Each row is a point. Each table stands for the endless flat space through its points: a line for two points, a plane for three, and so on. Write the one point that lies in both, or say that there is none.

First (2 x 4)
[[ 14 -26  -6  17]
 [ 26 -24   4  17]]
Second (3 x 4)
[[ 13 -11  -9  -1]
 [  1 -13   4  10]
 [ -3  -7   5   1]]
They share: no point

First (3 x 6)
[[  3  25  -5  18 -19   8]
 [ 11  15  11  10  -7   0]
 [  2  18  11  -2 -46  -9]]
Second (2 x 6)
[[-15  10   3  32 -38 -10]
 [-23   5   6  41 -43 -16]]
They share: no point

First (4 x 9)
[[ -1  -2   1  -1 -21 -15   3 -10  20]
 [-32  -1 -14   6 -29   6 -38 -58  48]
 [ 10 -19 -12  28 -45 -40   8   2 -16]
 [-12  -3 -16   6 -27 -14 -14 -28  26]]
Second (5 x 9)
[[ -7 -30   3  -7  11 -28 -25  22  15]
 [ 29  16 -45  35 -11 -51  12 -39   0]
 [ -2  30 -52  -6 -30 -50   4 -34  22]
 [-10  56 -92 -17  -9 -46 -19 -62  30]
 [  4  44 -74   1 -19 -50  -1 -54  20]]
They share: [  2   1 -23  -2 -18 -28   4  -6  17]

First (4 x 11)
[[ 44 -40 -40  31 -26 -10 -59  33  19  -4  33]
 [ -1  16 -30  36  -6 -21 -20 -39  -4 -49  26]
 [ -2  20 -28  33 -10 -32  -1 -43  -3 -58  19]
 [  8   6 -34  29 -18 -36   7 -25  -1 -56  19]]
Second (5 x 11)
[[ 49 -29 -50   6 -26 -38 -19   8  19  -4  18]
 [ 61 -20 -31  -8 -71  -5 -52   0  44 -31  11]
 [ 43 -17 -62  -8 -24 -44 -15  22  19  22  -2]
 [ -2 -13 -37  44  24 -56  13   4  -8 -28  16]
 [ 36 -27 -31  14 -24 -28 -21  -2  22 -40  18]]
They share: [ 26 -12 -31  29 -24 -30 -20  -1  14 -32  19]

First (5 x 14)
[[-18 -27  -5   8  19  18 -15  -1 -15   4  -2   2  30 -16]
 [ -5   9  27  11  41   7  -6 -19 -27 -26 -10  -7   9  -9]
 [  5 -52   0 -20 -15  48 -43   2 -14   5   2  -4  12  -5]
 [  7  13  46  13  31   5  -7 -29 -20 -38  -9 -10  -3 -12]
 [-28 -29 -35  20  33   6   3  15   7  32 -20   2  74  -6]]
Second (4 x 14)
[[ -6 -37  -3  14  12  26   7  -5 -21 -18 -22  -1  12 -18]
 [ -1 -19   0  -1  32 -18 -50   1   3  -3   6  17  11   7]
 [ 13 -17  -8 -26   9  10 -10  25 -35 -19 -31  20  17   3]
 [  2  -7   6 -10  35 -23 -64   4  12   8  14  19  21  14]]
They share: no point

First (4 x 18)
[[ -7 -29   1   7 -18  40 -11 -11  -5 -18  20 -28  11 -23  20 -72   6  47]
 [-14 -66 -11  12 -28  10 -13  36 -49  10   0 -14  -6 -15  45 -66   6  35]
 [ 14 -33  37  31 -31  16  18 -10 -25 -27 -22   0  23   7  23 -18  -2   8]
 [ -7 -24  16  26 -21  36  12  -9 -17 -28  18 -28   7 -29  13 -45   8  37]]
Second (5 x 18)
[[ 17   2  38  64 -55  25  33 -23 -25 -39   7 -55   1  21  10 -61  41  33]
 [-20 -20  39  57  -9  38  30 -16 -19 -50 -18 -23  -3 -25  30 -17   5  14]
 [ 16   1  38  53 -62  36  14 -18 -33 -48  18 -53   9  26  -4 -50  39  49]
 [  3 -14  28  38 -43  47   7 -13 -29 -41  29 -39  33   1 -10 -25  25  67]
 [ 36 -41  -1   3 -14  16  24  24 -15   0  17   3   2 -37   3 -37  -8  16]]
They share: no point

First (3 x 24)
[[-30  27  -6  12  -5   4 -33 -19  44  17   4 -26  -6  -2  24  29  20  39
  -10 -14 -11 -24   8   6]
 [-19  31   7  29  22 -12  -3 -15  21  18  34   0  -5 -19  28  20   8  12
    5  -4   8 -18  30  25]
 [-15  30  14  32  31 -18   5 -12  16  16  42   8  -4 -24  30  18   1   5
    9   1  15 -15  38  30]]
Second (4 x 24)
[[-45  27  -7  35  19  24 -31 -48  37  28  36 -16   2  -9  27   6  10  35
   18 -41 -30 -39 -10  39]
 [-30  49  14   9  -6  -7 -11 -24  21  21  21  11   5 -30  16   0  15   5
  -17  -2  -5 -38  15  44]
 [-34  29  -6  30  14  21 -37 -41  34  29  28 -24   3   2  27  15  14  41
   18 -38 -30 -38   1  24]
 [-10  33 -14  17  -6 -19 -11   4  29  17   1 -25 -19  -2  24  48  35  25
  -17   6  15  -6  35 -16]]
They share: [-27  33  -7  23   4   0 -19 -21  31  22  18 -16  -7  -9  24  24  22  26
  -3 -14  -6 -24  14  15]

First (4 x 24)
[[-28 -30  -2  17  36 -18 -22  23  32 -18   0  30  -4  24 -26  41  52 -22
  -30   8   4   7  27  28]
 [-22 -28 -44   5  12  31   4   1  25  21  12 -12  16  13   2  -2   5 -32
   64 -15 -10 -43 -16  19]
 [-34 -27 -17  -1  44   4 -31 -13  39  22 -14  -8   1  13  -4  10  33 -20
   38   0 -25  -7  12  33]
 [-13  -4 -43  25  -1   5  16  36  35 -11  38  -1  28  23   8   4  14 -15
    8 -28  18 -26   8   1]]
Second (3 x 24)
[[-14 -21 -35  18  10  12   3  14  30   1   8   3   9  28 -16  13  28 -32
   12 -12  11 -24  -1  15]
 [ 13 -33 -47  42  25   6   3  -7  39  10  -4  15  30  16 -34  13  13  -8
   30 -18 -13 -30  11   3]
 [-16  -9 -43   8 -16  30  15  18  24   3   4 -15  -9  52 -20   5  42 -64
    0 -14  43 -30 -25  17]]
They share: [-22 -23 -27  15  18   5  -3  19  30  -3  14   8  11  20  -8  17  26 -24
  12  -9   3 -19   7  18]
